Every row gives one point. To make a cloud, some directions were put in groups of two or more. Within a group, all points are equally far from the middle, so they leave a hole (a ring in 2 directions, a hollow ball in 3). The other directions are filled evenly. Then the cloud was stretched, turned, moved and blurred a little. How many holes are there, and how many directions does each take, smallest first?

Cloud (19 x 3):
[[ 19  41 -43]
 [ 57 -27 -12]
 [-12  15  -2]
 [ 10 -15  60]
 [-54 -25  49]
 [-40 -11  30]
 [-59 -20 -17]
 [ 16 -50  21]
 [-35  18  -8]
 [ 11  15  53]
 [-42 -31  32]
 [ 43  41 -15]
 [-33 -14  38]
 [ -2 -35 -19]
 [ 13 -33  20]
 [ 29  -4  46]
 [-44  -6  24]
 [ -8  59  46]
 [-21 -16 -40]]
Holes: 0

Cloud (21 x 3):
[[-46  -6  21]
 [ -2  34 -10]
 [ 16  25  43]
 [ 36  -1  -7]
 [ -5  26 -39]
 [ 59  -9 -15]
 [-50  15  35]
 [-28  30   0]
 [-19  14  51]
 [-19  43  27]
 [ 44  34  -8]
 [-21  12  -7]
 [-47 -21  21]
 [ 15 -24  12]
 [-27 -27  11]
 [  3 -20  46]
 [-18  34  -8]
 [-24 -38 -25]
 [-38 -60  22]
 [  1 -38 -18]
 [ -1   4 -11]]
Holes: 0

Cloud (31 x 4):
[[ 60  20  -8  28]
 [  9 -44 -46  12]
 [  5  48  18 -31]
 [  9 -42  33  16]
 [ 59   5  21  -3]
 [-23  15  44  18]
 [-40  35  -4 -35]
 [ 49 -34  22   5]
 [ 43  39  -2  31]
 [ 25  39   7 -39]
 [ 57  20  22  -1]
 [-20  44 -41   9]
 [-20  42  30 -21]
 [-32  39  15 -32]
 [ -2  46  39  -2]
 [  5 -43  23 -26]
 [ 11  47 -44  15]
 [ 23 -29 -43 -42]
 [-13  48   7 -38]
 [-43 -14  13 -31]
 [ 19  48   6  37]
 [-19 -39   8 -36]
 [-26 -24  36 -15]
 [ 13  48  34  11]
 [-22  31 -16  39]
 [-37  26  27 -25]
 [ 38 -38 -35  26]
 [ 60   5  21  -5]
 [  3  47 -49   1]
 [ 29  43  28 -11]
 [-35 -30   1 -35]]
Holes: 2 (2, 2)

Cloud (28 x 4):
[[ 25   0  32  -9]
 [ 50  -5 -41  12]
 [ 25  26   2 -41]
 [-12  30   4 -14]
 [  3   8  12 -20]
 [ 29 -13  24  11]
 [-18 -26 -29 -14]
 [ 23 -53 -23  -8]
 [-44  10  28 -43]
 [-22   7  15 -16]
 [-15 -46 -38  48]
 [-14   0 -58 -23]
 [ -2  11 -23   6]
 [ 22  -4  49  12]
 [-32   3 -40  -4]
 [-42 -25  20 -45]
 [-10 -22  50  23]
 [ 29  33  -5 -18]
 [ 17 -60  17 -20]
 [  5  -6 -49  12]
 [  6 -29  16 -12]
 [ 18  24  23 -34]
 [-22   1  19 -13]
 [ 40  -8   4 -12]
 [ 55  10 -37  27]
 [ 49 -38 -43 -18]
 [  0 -49 -41   2]
 [ 40  -4  -6 -45]]
Holes: 0

Cloud (52 x 6):
[[  3 -31  38   3 -41 -44]
 [ 25  -9 -48  33   5 -41]
 [  9 -59 -28 -10 -26 -16]
 [ -4 -34  -4  19  24   6]
 [-27 -13  49  27 -38  27]
 [ -3  13   2  19 -48  -1]
 [ -6 -31 -23 -36 -43  -4]
 [ 27  -2 -20  16   1 -42]
 [ -8  -9 -21 -18 -11  47]
 [-21 -28  41 -47 -38  31]
 [ 36  21 -60 -25  12  -3]
 [ -9  27   0 -19  13 -20]
 [ 12 -36  -5 -42 -48  45]
 [-10 -13  32 -36 -29   9]
 [ 11  -6  27 -28  11  -3]
 [  4 -16  24  20 -19 -36]
 [ -2 -12 -24  29  19 -49]
 [ 39  -9 -22  -7 -33 -22]
 [ -7 -49 -19 -38 -37 -23]
 [ -1  21 -11  -6 -12  24]
 [-23 -23   9  -5  11  13]
 [ -7  -4  15  24 -45 -25]
 [  1  40  25  39 -11  21]
 [-17  30  32 -39  42 -28]
 [ 39  -1   8  -4  10 -19]
 [ 11 -26  26   5   2 -43]
 [ 20 -23  25 -15 -31  33]
 [  1 -20   9  17 -20 -26]
 [ -9 -16  -9   0 -32 -26]
 [ 29  26   9 -24   6 -23]
 [ -8  15   2  30   8   8]
 [ -2   2  23 -12 -36 -30]
 [-17  17 -31 -25 -47  -2]
 [ 48  18   6  -3 -43 -38]
 [ -9 -37  -4 -13 -46 -32]
 [ -8   3  20  18 -16 -38]
 [  0 -45  55 -24  -4  -3]
 [  7  17  -2 -12 -44 -15]
 [  7  -6 -33   3 -18  19]
 [  6 -10  -9  -3  22  31]
 [ 12 -39   0   7 -36  -7]
 [ 20  30  24  21 -45  -9]
 [-33   4 -35   1  -7   8]
 [-13 -38  51 -21  11  20]
 [  5  17 -30  15  -3 -10]
 [ 18 -33 -19 -37 -30  -2]
 [-26  -1   0  26 -17 -12]
 [  5 -26  37   1 -49   5]
 [ -8  10  28 -31  31 -13]
 [-48  14 -37   5 -18   0]
 [ -5  24   8 -38  21 -33]
 [ 31 -22   7  17   6   9]]
Holes: 0

Cloud (51 x 6):
[[-13   9  12 -48 -15  24]
 [-21  18  24 -21  23  27]
 [-11  21  30  -1  29 -20]
 [ 34 -15 -30   7 -36  14]
 [-10 -39 -26 -10  23 -26]
 [ 34 -12 -27   9 -38   7]
 [  8 -27  19 -42  35 -25]
 [  0  -1   7  13 -41 -18]
 [  8 -12 -18 -36  49  16]
 [ 26  -2 -37 -12 -35 -13]
 [-10  -8   9 -38  35  33]
 [  2 -14  18 -24  35  39]
 [ 29 -42  29 -22  -7  23]
 [-36  -9 -16 -24  21 -31]
 [ 36   9  14   8 -31  13]
 [ 34  15 -14 -42 -20 -12]
 [ -1  23 -34 -21 -31  21]
 [-15 -27  26   8  -4 -34]
 [ 13  31  -7 -26  20 -33]
 [ 25 -39   8   3 -10  40]
 [ 17   2 -30   7 -21 -36]
 [ 60 -16  14  -8   3 -13]
 [-31  22 -17  28   7 -11]
 [-12  29  -1  35   2  19]
 [ 13 -40  25   3  28 -22]
 [  1 -34  41  -9  -4 -22]
 [  5  18 -42   5 -26  29]
 [ 12  20 -37 -25 -29  22]
 [  6  22 -28 -32 -33  15]
 [ 23   7 -47 -18 -20  32]
 [-47  13 -24  -2   7   7]
 [ 12  17 -53  -7  15  24]
 [  9 -29 -23 -49  -2  37]
 [-32 -13 -21 -29  34  -4]
 [-28 -25  -3  14   9  31]
 [-13  12  15  18 -28  28]
 [ 23 -11   4 -23  39  41]
 [ 24  26 -34 -28   6  37]
 [ 26 -30  16 -47   2  35]
 [ 42 -39  -4  12  -2 -19]
 [ 38  -2 -35 -35 -23  -8]
 [ 25  11  29  -5 -23 -15]
 [-15 -12   4 -49   9 -37]
 [ 24  36   5   4  14  35]
 [ 29   0 -15  18 -37  20]
 [ -1 -30 -30   8   8  38]
 [  5 -23  23 -35  41 -22]
 [ 12  -5 -50 -15  22  29]
 [-19   3  22 -26  43  -1]
 [ -9  10 -13 -35 -15 -40]
 [ 38 -17 -12  17 -20  37]]
Holes: 3 (2, 2, 2)

Cloud (73 x 8):
[[ 21 -12  20 -15   9 -29 -30 -16]
 [ 19 -25  -8  30 -17  35   5 -14]
 [ 26 -15 -24   5  19 -20  22 -22]
 [  5  35  -3   6 -27   4 -17 -29]
 [  7 -12  41  32  35   2  12  -3]
 [-25  -5   5   8  27  -1  24  -6]
 [ 45  -9 -10  23  -7 -21 -31  -3]
 [ 22 -22 -12 -30 -11  30  -5 -10]
 [  2  16  21  13   9 -31 -24 -31]
 [ 18  10  22   3  38  -1   5 -21]
 [-14 -24  10  11  -5   0 -13 -33]
 [-15 -33   4 -27   5  26  16  -9]
 [-22 -18  -1 -17  16  26 -24 -33]
 [ 19 -23   4  10  16  29  -9 -14]
 [ 27  15  11   0   6 -13  -2 -24]
 [ -9 -18   0 -18  -5 -24  43  12]
 [ 32 -27 -21  -5  28  -1  20  25]
 [ 30  -9  23  36  20  20   3  14]
 [-10  -2  19 -21  37 -45 -24 -31]
 [ 11 -23  14  13  15  16 -28  17]
 [ -5 -12   0  30  -4 -38  28   2]
 [-10  -1  20 -25  18 -25 -14  15]
 [-15  -9  22   2 -14 -13  -1   5]
 [ 29 -25  25 -23  36  11  28 -26]
 [ 17  31 -13   1 -10  22 -25  -1]
 [ 11  27  -5  11   1 -15 -11 -40]
 [-23  -4   5  42 -23  28  24   4]
 [ 30 -21  20  15  27  22  17 -24]
 [ 22 -20 -17   3  33  22  31   7]
 [ 26 -24  19  -5   4  32  16 -21]
 [ 24   8  12 -18  37 -14  -4 -12]
 [ 31  17   2  26   1   1 -30 -13]
 [-16   8 -31  21  -3  33 -27  11]
 [ 41 -21   1  26  19   0  12  -4]
 [  8   7  14  11  -8 -37   0  19]
 [  8 -16 -26  24 -15  21   7  19]
 [  6  -6 -27 -14   7  10  15 -28]
 [ -6 -26 -26  -7  22 -10  17  25]
 [ 33  -5 -10  21  44 -14   9 -26]
 [ -6  17  28  15  26  16  -9   7]
 [-34  -5  16  16  14  25  15 -11]
 [-12 -21  17  19   4 -17 -23  21]
 [ -2  12 -26  -7   3 -12  -7 -21]
 [ 15 -47 -13  14  -7 -16   9  13]
 [  3 -27 -27   8  19  -8   0 -18]
 [ -9 -26 -16  16  -5 -22 -29 -18]
 [-37  14   3  -4  14  15 -18 -24]
 [ 11 -20  40  29 -14 -32  16  -3]
 [ -1 -16  13 -22  -5  25 -31 -19]
 [  7 -38  -5   2  35  12  14 -34]
 [ 27 -30  11   8 -12 -24 -22 -31]
 [ 33 -16  -7   1  25  11  15 -30]
 [-23   7 -15  -4  19 -24 -15 -36]
 [-20  16   4   1  27   0  -6  17]
 [  0  -5  22 -21  -5  13 -38  -8]
 [ 39 -16  -6 -25  -4  -7 -24   5]
 [ 23 -13  13  15  -1  -5 -38 -34]
 [-17 -24  22  26   8  -8   9  34]
 [-31   2  11  -7  14  -1  -9 -33]
 [-26  -3 -26 -28  29  -5 -17   3]
 [ 30  -7   2   7  60  12  10  18]
 [ -8 -39  22   1  16 -13  16  10]
 [ 41 -12  20  -2  -5 -29  -2  -3]
 [ -4 -22 -30  20  32   2  -5  11]
 [-17 -23   6  28 -31  30  14  -8]
 [ 16 -35  -7 -25 -23   7  -8  -4]
 [ -2  -1  29   5   8  -5 -28 -21]
 [  5 -30 -16   6   5  25   5  -2]
 [  8 -16  19  10 -12 -33 -42  11]
 [-15 -22 -20  19   3 -33 -33  11]
 [ -8  18  -7 -19 -31  -7  -1 -14]
 [-15 -23   7  11   3 -39  -7  18]
 [-27 -14  -6 -11  19  13  20  -5]]
Holes: 1 (3)

Cloud (80 x 8):
[[-21 -23   5  28  26  -5 -41  29]
 [ 20 -41 -15   5  -4  34  10 -20]
 [-20  23  28  27  25 -11  -1  10]
 [ 37 -10  -8  23  16  25 -10  20]
 [ -5 -27 -13  23   8   5  45  18]
 [-10 -21  17  44  -1 -21 -21  19]
 [ -9 -24  39  -3  11  -8   6  60]
 [  0 -33  10   0  25  20  22 -10]
 [-22  -6   6  26 -26 -22 -27  11]
 [ 10   4 -29 -12  35   9 -29  29]
 [  6   5 -31   4 -12  -4  -6 -22]
 [  7 -16  41  10 -16 -19   3 -13]
 [ 29 -36 -16  16 -25   1 -10 -17]
 [ -4 -27 -11  40  15  15 -34   9]
 [ 18 -17  29 -20 -12 -12  -5  -9]
 [-18 -12  34  -3  -8  -7  17  48]
 [ -2   1 -33  -6  25  15 -16  -3]
 [ 15  -7  39 -19 -17  16  -8  11]
 [ 41  -7 -13   1  14  12 -18  19]
 [-17  -7 -24 -23  37  19   3  10]
 [  2  45  13   0  10  22  -7   0]
 [ 10   8 -29  13  32  15 -12  16]
 [-18  20   1  21 -33  17 -11  -7]
 [ 33   4  11  32 -27  12  -5  16]
 [-40 -19   2  25 -32  -6  12  18]
 [ -5  37   2   8 -24  18  11  31]
 [ 36   6  24  20 -24   5   0  31]
 [-29  27  20  22  19  18  30  12]
 [-16  -3  -8  -4  33  16  33   3]
 [  6  10 -35 -11  16  13 -11   9]
 [ -4   0 -19  21  23  12  52  18]
 [-35 -21 -12 -11  28  15   8 -10]
 [-10 -22  -4  44  19 -10 -22  22]
 [ 22   6  17  36 -29  -7  -7  17]
 [-23 -18 -30  22   1 -27   6  -2]
 [ 33 -31  -5  -9 -14  -6   2  12]
 [ 32 -11  11 -36   9  18   7   5]
 [-50  -9  16   9  23  -6 -28   3]
 [ 33 -20  10   2  -2 -20  12  48]
 [ -2 -25  45 -13 -18 -14  -6  10]
 [  2  12 -28  -7  -8 -13   0  33]
 [ 11 -44   8  -3  -9 -23  11 -12]
 [ 17 -38 -10  11 -30  -5  29  -4]
 [ 20  23  16   7 -10  -3 -25  37]
 [ 20   1  40  27 -30  -5   8  13]
 [-28   6  19  48  10   0  -9  -2]
 [  4 -45  -9  46  10 -15  -8  -2]
 [ -6 -27  14  23   4  39  10  28]
 [ 29 -21 -13   2   0   8 -33  18]
 [-24  -6  15 -15  -7  41  -4  12]
 [ 24 -28 -19  10  18  16 -25  -5]
 [-19 -39  36  -7 -21 -12  -6  31]
 [  9 -39  17   5 -29 -10 -29  25]
 [-34 -34 -17  16   1  35  -5  21]
 [ 17  21 -15   0  21  15  -6 -16]
 [ 49 -10  -7  10 -13  13  11  12]
 [ 23  15  21 -17   2 -18 -14  -4]
 [  8  -1  -8 -16 -22  15  37 -13]
 [  4   2 -28  19  -8  16 -25  11]
 [ 21  11  -6   5  -8  -3  -5 -30]
 [-16 -15 -21  -9 -29  13  -5  30]
 [  6  32  19 -13   6   6 -35  35]
 [  4 -21   3 -40 -12   3  12   0]
 [ -8  22  14  14  36  12  -7 -10]
 [-10   6  17  40  21  10  -1 -32]
 [  7  19  -2 -14 -18   7  47  -5]
 [  5 -26  17   5  17  21 -24 -32]
 [ -6 -21   6  38  -5   9  40  34]
 [-26   5  -1  -7  40 -21   0   6]
 [-23 -29   0  10 -36  -3  13  28]
 [-27 -21 -28  -2  14  27 -18  32]
 [ -8  28   5   4 -19   0 -15  29]
 [ -9  -5 -39  -2  14  19 -12 -13]
 [ -9 -10  25  -5  26 -38 -21   0]
 [  3 -26  29  42  10   2  -4  27]
 [ -7   5 -29 -31  36  16 -10  18]
 [-24  16   5 -10   1  35   2  -7]
 [  1  22  20   7 -17   1 -24  -4]
 [ -4  22  31  26  35   3  -4   2]
 [-42   8  21  -5  13 -22  -3  16]]
Holes: 3 (2, 2, 2)

Cloud (91 x 9):
[[-39 -22 -21 -16  -2  21 -17  -2  31]
 [-30 -11   7  -8   7  44 -18 -42  14]
 [ 23  13  -7  14  16  26  -2  18 -13]
 [  1   8 -42 -29  23  13   1   1   3]
 [ -8  12 -13  26  -6  33  27 -23  17]
 [ 20  -4  42 -19 -42  12  -9 -16  10]
 [-23  16  17   6  21 -13 -31   6  19]
 [-23  44  -5 -15  -4  25   1  -2   8]
 [-38  11  -3  12 -18  28  18  -9  15]
 [  0  -6  56  14 -12  -6  18  17 -13]
 [-29 -23  20  15  26  28  14 -43  24]
 [ 22 -42 -20 -19  -8   4  29 -18   2]
 [ -4  -9 -10  10  41  16  12 -22  34]
 [ -8  21 -34 -34   8  21   7 -22   9]
 [-21  20  12  15  14   1 -26  13  31]
 [-13 -25  15  -1  -7  22  37  13   7]
 [-14  -7  29 -21 -35  30  23 -19  14]
 [-12 -16   0  -1 -19  -2  -4 -23 -50]
 [  9 -30 -12 -22   4  27 -15  20  24]
 [ 18 -45  16  10  14  14  -8 -15  13]
 [ 10  23 -34 -31  -1  26  -3 -19  28]
 [-20  -1 -18 -21 -32  26  -8  -3 -36]
 [  0 -24 -19  -4 -24   9   7  26 -34]
 [ 17 -14  23  -2   2  40 -19  -8  36]
 [ -1  -6 -29   8 -23  27  31 -11 -12]
 [-22 -22  33 -15   0   8  28 -11 -26]
 [-11 -29   5 -26  21  33  15   2  28]
 [-21  23 -25  -2 -24  24  22 -28  22]
 [ 14  -9   0  -9  20  32 -18 -35   2]
 [ -2  13  21  33 -13  -5  19 -27   9]
 [-31 -14 -13 -20  17  20 -26  24  -4]
 [  6 -38  12 -11 -24  32  24   6 -22]
 [-31  13 -38  18 -11  10   5 -13  39]
 [  3  33 -11  -3 -30  13  18   6   8]
 [-15 -22  -4 -15  22  22 -11  12  46]
 [-11 -18  32 -20 -36  26  17 -20 -13]
 [ -1 -21  25 -27  -2 -19 -13   9  31]
 [-25  20  10 -11 -14 -27  -5  16  -3]
 [-15 -13  34  10  24  43   7   0  -8]
 [ 28 -15  14  14   2  -8 -16  16 -19]
 [ 26  -5   6  21  10  26  -6   3 -12]
 [-11   8  30 -42   1  14  12  -8  -3]
 [-24 -31  -9  14 -19  30  -4   5  21]
 [ 42 -14  14 -22  -1  -2   5   2 -16]
 [ -1 -22  24  -7  23  28 -18 -29 -18]
 [ 23  -9 -22 -33  -4  -1  -6  26 -10]
 [ -2  37 -13   4  12   4 -24 -24  30]
 [  4 -28 -18  26 -17  39  10 -16  11]
 [ 30 -24  36 -27 -14  18  11  -2 -24]
 [ 35 -14   9   2  12  -4   1 -10  -2]
 [ 10 -38  23  12   7  21   3 -27 -16]
 [  0  -9  -9 -14  27  35 -27 -21 -14]
 [-23  11   0  -9 -34  -9  15  -9  29]
 [  5   9  -6 -11  16 -31 -12 -15  32]
 [-24 -11  35   1  -9  17 -12 -38 -21]
 [ 20  25   3   4 -19 -21 -21   4  -9]
 [-17  13 -10  23   2 -33  -6  -1 -19]
 [ -5  14 -21  -5  33  33  13  -8 -26]
 [ -8  24 -23   5  15 -15 -30 -20  12]
 [ 26  17   8 -26 -26  23  15  -4 -35]
 [ 19  -3  -6  27   8  29  11 -14   4]
 [  1   0 -19 -12 -14  29 -33   2  28]
 [-17 -13  11 -42  -2  41   6 -18  14]
 [  5 -42  40  -1 -11  -2  17  10   0]
 [ 15  18  23   8 -15  24 -26 -20 -14]
 [ -8   7 -32 -28  27   3  10  14  -7]
 [-21   5   1   6 -21  33  34 -21  32]
 [ 13  33  15  24 -18  -2  -4 -17 -12]
 [-16  -3 -15   1  -1   1 -37 -33 -11]
 [-28   2  12   0  18 -14 -28 -14  35]
 [-28  22 -34   6  29   9 -21 -26 -28]
 [ -6  19  60   3   0  22 -20  -4 -13]
 [ -2   5 -24 -32 -12  32 -29  -5  12]
 [ 38  15  10 -12 -22  -8  14  11   0]
 [-42  16 -28 -22  23  14  -1  -7   2]
 [ -3  34 -19  21 -11  13 -21 -15   9]
 [-30  16 -36 -13  -7 -10  10   0 -34]
 [  9  -3 -10 -16 -49  -4 -10 -13   6]
 [ 28 -10  27   8   3  22 -22   2   7]
 [  2 -33  24 -32 -16  26  16 -26 -19]
 [ 33 -28  42  -8  -7   7  -9  -4  18]
 [-39  -4  -6 -11  30  18 -29   6  11]
 [ 13  11 -19 -33   2  35  11 -12 -20]
 [ 29 -17  28  -6 -33  -2   0  24 -15]
 [  5 -23  18 -11 -49  19  10   7  32]
 [-14 -34  17  12  29   5 -15   2  26]
 [-29  33   4   7   5 -13  -7 -29 -29]
 [ 24  21 -20 -28  -1  13   7  11  21]
 [ 17 -21 -18   0  -5  26  -6  25   6]
 [-12   7 -10 -11  -7 -31   5  17  13]
 [ 11 -42  18  -2   2  15   5 -41  -9]]
Holes: 3 (2, 2, 4)
